Rows are points. The points of each table are mixes of a few directions, plus a little noise. Count the directions of each table, and those that both share. Where both have some left over, give the other angles between the two spaces (their principal angles), to ten degrees, smallest first.
In the rows, 128 means zero.

First:
[[121 143]
 [142  98]
 [120 145]
 [ 83 229]
 [137 109]
 [149  82]
 [144  91]]
Second (4 x 2):
[[ 96 198]
 [121 143]
 [150  79]
 [144  92]]
Directions: first 1, second 1, shared 1

First (5 x 3):
[[122 116 131]
 [178 228 105]
 [ 95  64 143]
 [113  98 135]
 [132 135 127]]
Second:
[[157 154  95]
 [ 54  53 220]
 [146 131 118]
 [143 111 135]
 [118 160 107]
 [153 159  93]
 [126 127 130]]
Directions: first 1, second 2, shared 0; angles 30

First, 5 rows:
[[ 80 169 151 217]
 [131  92 112  87]
 [176 177 143 136]
 [113  74 106  83]
 [139 129 127 118]]
Second (7 x 4):
[[135 200  91 141]
 [ 75  35  90  74]
 [119 100 130 118]
 [151 115 182 147]
 [114 142  92 118]
 [148 118 174 144]
 [154 185 137 155]]
Directions: first 2, second 2, shared 1; angles 90

First:
[[131 121 131 115 104  68]
 [145 103 103 110 137 104]
 [109 153 157 146 111 140]
 [ 68 208 225 179  60 134]
 [160  82  82  92 144  82]
 [126 138 121 146 164 215]
 [150 105  87 121 176 179]
 [137 115 117 117 127 102]]
Second (8 x 6):
[[ 83 188 201 167  75 129]
 [114 147 152 140 112 128]
 [158  89  81 103 162 128]
 [155  92  84 105 159 128]
 [ 69 205 223 178  60 129]
 [143 108 104 114 146 127]
 [149 101  94 110 153 128]
 [154  94  86 106 158 128]]
Directions: first 2, second 1, shared 1

First, 10 rows:
[[ 77  55 180 135  83 158 173 174]
 [ 75  86 153  71 123 129 129  99]
 [111 160 120  81  81  75 129 133]
 [172 180  87 174 187 133 116 145]
 [225 159 104 189  97 140 117 104]
 [ 78 104 162 108 179 101  81 115]
 [116 158  94 112 160 134 150 149]
 [140  99 138 163 191 167 105 103]
 [143 132 136  89  54  93 114  82]
 [145 147 106 159 124 149 166 175]]
Second, 7 rows:
[[166 104  83 123 134 123 130 157]
 [112  98  95 132 142 111 138 100]
 [ 58  85  94 142 152  97 145  40]
 [ 86 140 158 135 127 127 129  90]
 [187 174 167 116 104 159 111 207]
 [159 207 221 121  92 170 106 193]
 [124  89  80 129 145 109 137 109]]
Directions: first 5, second 2, shared 0; angles 50, 70

First, 8 rows:
[[117  79  97  56  56  81 130 147]
 [120  81  95  60  60  81 132 149]
 [129 164 160 179 178 170 126 105]
 [118 107 121  97  95 113 129 129]
 [112 155 171 161 157 177 125  81]
 [ 95 127 167 119 112 163 129  75]
 [186 162  88 190 200 103 125 197]
 [143 149 127 161 164 133 127 140]]
Second, 9 rows:
[[ 62 189 166 142 108 131 105  21]
 [134 102 164 124 109  83 138 107]
 [147  71 139  96  99  97 146 150]
 [125 142  87 122 141 173 122 159]
 [ 99 223 109 182 178 180  99  95]
 [199 104  96 153 181 123 144 224]
 [138  94  85  89 116 160 135 185]
 [107 113 157 108  92 105 130  87]
 [141 116 148 136 128  99 134 124]]
Directions: first 2, second 3, shared 1; angles 40

First, 8 rows:
[[ 74 130 116 146 155 123 145 129 173]
 [238 125 152  91  74 137  94 125  37]
 [ 68 131 115 149 159 122 147 130 178]
 [130 128 128 128 126 129 126 128 126]
 [193 126 143 106  96 134 108 126  72]
 [ 23 131 105 164 179 118 160 130 215]
 [213 126 145  99  86 137 101 127  58]
 [ 82 129 118 144 152 123 144 129 167]]
Second, 9 rows:
[[129 136 105  78 185 167 122 175 158]
 [ 62 115 137 159 112  90 157 124 177]
 [140 107 140 116  98 163 156 167 144]
 [125 108 171  75 148  99 117 148 104]
 [183 184  68  67 233 165  62 136 111]
 [145 150  96 175 120 157 126  95 119]
 [139 146 112 161  78  82 116  99 135]
 [123  83 177 148  98 185 180 138  97]
 [104 129 146 175  83  44 122  70 109]]
Directions: first 1, second 5, shared 1

First:
[[126 127 128 130 127 127 129 128 130 129 131]
 [108 124 123 135 131 117 141 127 136 130 142]
 [207 142 145  97 114 175  80 132  95 119  73]
 [242 147 156  85 109 199  58 134  80 114  50]
 [ 72 119 114 149 136  93 162 124 152 134 166]
 [112 125 123 134 132 118 139 128 135 131 140]
 [189 137 142 104 116 165  89 131 101 119  85]
 [  7 108 102 173 149  54 204 119 179 143 212]
 [132 129 128 126 128 131 124 128 127 128 125]
 [ 83 120 118 146 136 100 156 126 147 133 158]]
Second, 9 rows:
[[126  99 132 184 103 117 123 173 190 121  72]
 [111  61 115 120 131 165  70 160 143  98 122]
 [130  58 165 118 124 149 103 177 165 133 134]
 [133 190 115  89 147 112 134 123  77 162 147]
 [183 151 201  80 179  88 208 109  85 143 132]
 [136 178 112 148 126 107 180  78 110 121 120]
 [ 97 119  82 155  69 164 135 125 168 142 166]
 [116 139 146 127 147 120  61  99 105 121 141]
 [120 156  84 133 128 129 137 108 107 112 117]]
Directions: first 1, second 6, shared 0; angles 60

First (10 x 12):
[[132 108 111 127 126 137 126 148 129 120 106 137]
 [135 128 146 134  96 134 142  98  78 128 117 113]
 [114 130 119 148 165 111 106 161 218 135 152 167]
 [124 122 104 121 158 125 115 163 175 125 131 145]
 [125 149 168 144 104 118 137  83 102 139 149 117]
 [132 121 134 133 110 134 134 119 105 127 116 126]
 [125 130 142 149 121 121 127 120 142 135 133 142]
 [140 159  81   7 178 145 139 133  52 107 140  26]
 [130 119 145 155 100 130 133 113 113 130 116 140]
 [123 112 132 162 123 122 120 141 167 132 122 165]]
Second, 10 rows:
[[105 151 123 118 133 135  95 134 147 100 115 145]
 [135 137 123 115 132 118 126 130  94 158 127 153]
 [160 130 136 158 132 162  84 131  90 108 110 121]
 [171  89 148 155 115 148 137 130 127 106 127 100]
 [ 60 153 117 123 130 127 119 125 217  75 131 107]
 [ 79 143 121  99 136 125 122 146 179  94 112 169]
 [163 106 136 117 112 114 145 126 109 148 136 127]
 [173 145 132 129 105 123  82 109  93 130 139  94]
 [ 80 140 110 115 151 109 171 131 130 175 135 158]
 [154  87 133 153 132 121 198 120  94 187 149 106]]
Directions: first 3, second 5, shared 0; angles 40, 50, 80

First (11 x 14):
[[130 117 125 113 160 104 151 130  98 143 162 143 139 165]
 [126 137 130 139 103 147 110 126 152 116 101 117 119  99]
 [123 148 133 154  67 174  85 123 186 100  66 100 108  60]
 [120 161 136 172  27 204  57 120 223  82  24  81  92  16]
 [133 111 123 104 182  87 167 133  77 154 184 153 147 190]
 [126 134 128 135 111 140 117 127 143 121 111 120 122 110]
 [124 143 132 149  80 164  95 124 174 106  78 106 112  75]
 [131 119 126 114 158 105 150 131  99 143 160 143 139 163]
 [136  96 120  85 227  53 199 135  34 173 230 174 162 240]
 [128 128 128 127 130 127 128 129 126 129 129 128 129 130]
 [131 118 126 114 161 103 152 131  97 144 163 143 140 165]]
Second (8 x 14):
[[192  90 160 178 133 170 103 124 105 180 118 131 117  90]
 [102 156  74  82 108 105 186 160 172  94 102 128 117 151]
 [199  96 136 166 121 171 133 144 126 178  96 133 106  88]
 [ 69 164  90  76 119  86 160 138 155  77 133 125 135 166]
 [146  98 199 179 156 148  50  82  69 161 169 127 147 105]
 [124 111 187 162 153 132  59  84  77 143 172 124 151 120]
 [ 67 152 129 100 136  91 115 108 122  88 160 123 150 160]
 [126 153  51  80  95 118 217 183 194 103  73 132 100 142]]
Directions: first 1, second 2, shared 0; angles 70

First, 9 rows:
[[ 85 189 159 152 110 135 173 211  53  72  85 120 133 117 105 170 185 123]
 [ 99  98 150 116 142  77 102 163 141 169 143  99 132 142 138 113 140  73]
 [116 193 165 190 113 160 152 148  63  78  88  78 136 109 125 163 206 146]
 [168 115  99 105  57 183 122 106 143 102 149 177  50 108 151 111 100 117]
 [145  88 105 101 125 121 107 104 169 153 155 150 111 134 137 103  87 118]
 [155  85  60  63 144 132 137  84 181 149 152 225 129 144 113 104  16 162]
 [110 144 168 179 202  82 115 105 122 166 110  40 212 141 120 138 179 153]
 [123 110 114 105 147 110 131 128 146 142 134 156 138 138 117 121  92 131]
 [146 128 131 143 110 148 115 102 128 124 134 109 110 117 149 124 145 129]]
Second (10 x 18):
[[119 149 178 132 157 120 194 144 129 105 114 108 135 123 114 211 101 167]
 [163  77 110 138 142 118  90  98  99 149 162 154 146 151 106  76 139 104]
 [141 141  85  88 104 105 122 128 144 107 107 134  93  99 119  74 125 145]
 [118  80 103 155 155 122 157 152 141 135 156 145 168  79 190 156 171 112]
 [128 151 133 183 162 130 133 123  56 114 104 115 193 138  97 123 194 147]
 [ 85 233 189 106 103 154 137 138 143 105  81  73  95 170  85 190  56 178]
 [ 96 163 103 110  96 154  36 115 152 148 153 108 127 176 112  91  71 132]
 [138  89  74 118 150  98 125 135 140 121 161 143 153  89 142 109 129 143]
 [148 136 170  97  56 146 185 137 157 132  59 148   7 104 175 114 166  61]
 [143  58 135 156 154 132 103 110 118 165 186 151 160 153 142 133 129  89]]
Directions: first 4, second 6, shared 1; angles 40, 60, 80

First (9 x 20):
[[146   7 159 141  97 136 115  91 150  79  72 154 142  97 146  82  89 158
  172  81]
 [115 216 106 119 149 122 139 155 112 162 169 110 118 150 115 161 156 105
   95 162]
 [121 170 117 123 140 125 132 141 120 144 147 119 123 139 122 144 142 117
  113 144]
 [123 166 118 124 137 126 132 140 121 142 146 120 123 138 122 143 140 119
  113 143]
 [146   8 158 141  97 135 114  90 150  80  73 153 144  96 147  82  91 159
  173  82]
 [123 159 121 125 136 127 131 138 122 141 142 121 124 136 124 139 137 121
  117 140]
 [124 153 122 125 135 127 131 136 123 138 139 124 125 135 125 138 136 122
  119 137]
 [118 198 110 120 146 124 136 150 115 156 160 112 119 146 117 155 150 111
  103 155]
 [135  76 141 133 115 131 122 113 138 108 105 139 133 115 135 109 112 140
  147 109]]
Second (10 x 20):
[[109 108  82  83 145 164  83  59 150 167 203  91 162 114 150 104 105 181
  111 146]
 [104 127 127 128 132 166 140 133 105 134 118 118 120  83 106 131 104 110
  119 123]
 [148 124 147 146 121 117 129 147  97 124  92 152 128 138 138 140 134  84
  114 135]
 [120 127 142 107 128 110 107 153 100 116 123 112 125 100 138 166 142 115
  149  96]
 [110 135 112 138 115 112 141  91 161 150 145 125 138 139 124 104 140 167
  123 128]
 [172 112 166 103 142 102  84 190  88  94  85 133 132 147 155 170 132  60
  126 129]
 [101 131 123  98 147 133 132 126 184 118 139  84 136 120  90 106 105 159
  119 130]
 [157 132 154 146 123 116 136 170  98 105  93 157 110 141 134 151 140  86
  140 125]
 [162 145 105 152 127 137 148 108 173 119 179 160 108 181 138  96 139 184
  163 145]
 [101 143 126 180  97 122 181 103 128 155 103 152 121 119 105 108 141 133
  115 122]]
Directions: first 1, second 6, shared 0; angles 90

First, 11 rows:
[[141  99 188 142  87 102  99 154 162  73 136 106 140 108 170 154 152 138
   34 123 129 116 128 154]
 [152 138 122 116 105  86 152 108 109 132 106 114 101 119 123 102  98 132
  104 153 163 137  81  48]
 [136 118 102 110 111 105 124 124 118 162 111 126 126 115 105 109 100 119
  132 166 143 129  86  83]
 [110 130  93 119 156 155 125 125 121 165 130 146 139 137 101 124 124 118
  187 132 112 128 140 145]
 [149 109 172 134  84  92 114 140 146  87 126 105 127 108 159 138 135 137
   44 136 142 122 109 117]
 [106 161 119 143 181 178 152 115 121 122 147 146 124 160 129 137 148 132
  190  81 108 136 184 173]
 [122  93 181 148 109 139  82 166 171  81 153 120 160 117 165 172 171 132
   68 106  99 109 164 216]
 [ 89 145  70 123 194 195 131 122 115 179 142 164 145 158  88 128 133 114
  249 108  91 130 177 183]
 [135 147 141 135 132 122 151 115 121 106 128 124 111 134 141 124 129 138
  118 112 140 137 131 111]
 [128 123 105 115 124 123 125 127 121 154 119 130 129 122 109 117 113 122
  143 150 132 127 109 109]
 [138 145 111 119 129 111 155 107 106 141 112 127 108 129 116 104 104 129
  138 141 151 138 102  71]]
Second (10 x 24):
[[157 128 163 144 130 141 153 136 151 124 137  89 159 110 109 163 136 133
   95 129 120 130 130 147]
 [129 113 184 140  93 113 129 114 134  62 113 132 149 124 177 138 165 181
  103  89 172 136 149 134]
 [147 154  87 100 141 141 138 105 103 156 100 110 142 116 112 155 127 146
  168 149 125 128 113 121]
 [ 95 105 128 184 126 124 114 172 114 117 111 162 164 123 126  96 104 125
  145 132 109 131 130 106]
 [ 95  74 152 116  85 114  73 133 146 102 126 163 146 130 164 114 159 146
  122 111 156 119 144 159]
 [111 131  83  68 126 115  79 111 125 149 147 149  60 152 150 113 133  99
  133 140 125 110 124 147]
 [152 183  77 118 163 134 148 118  91 144 108 105 107 122 123 150 108 126
  146 151  96 126 111 104]
 [110 121 140 208 143 126 115 206 132 103 137 136 141 119 133 116  94  89
   83 140  58 119 132 126]
 [155 154 122  91 165 144 193  95 161 203 195  97  55 159  49 104 101  62
  125 131 139 139 115 114]
 [130 117 145 110 105 127 140  92 124 117 105 135 158 124 133 131 151 175
  159 109 181 141 132 121]]
Directions: first 3, second 6, shared 2; angles 90
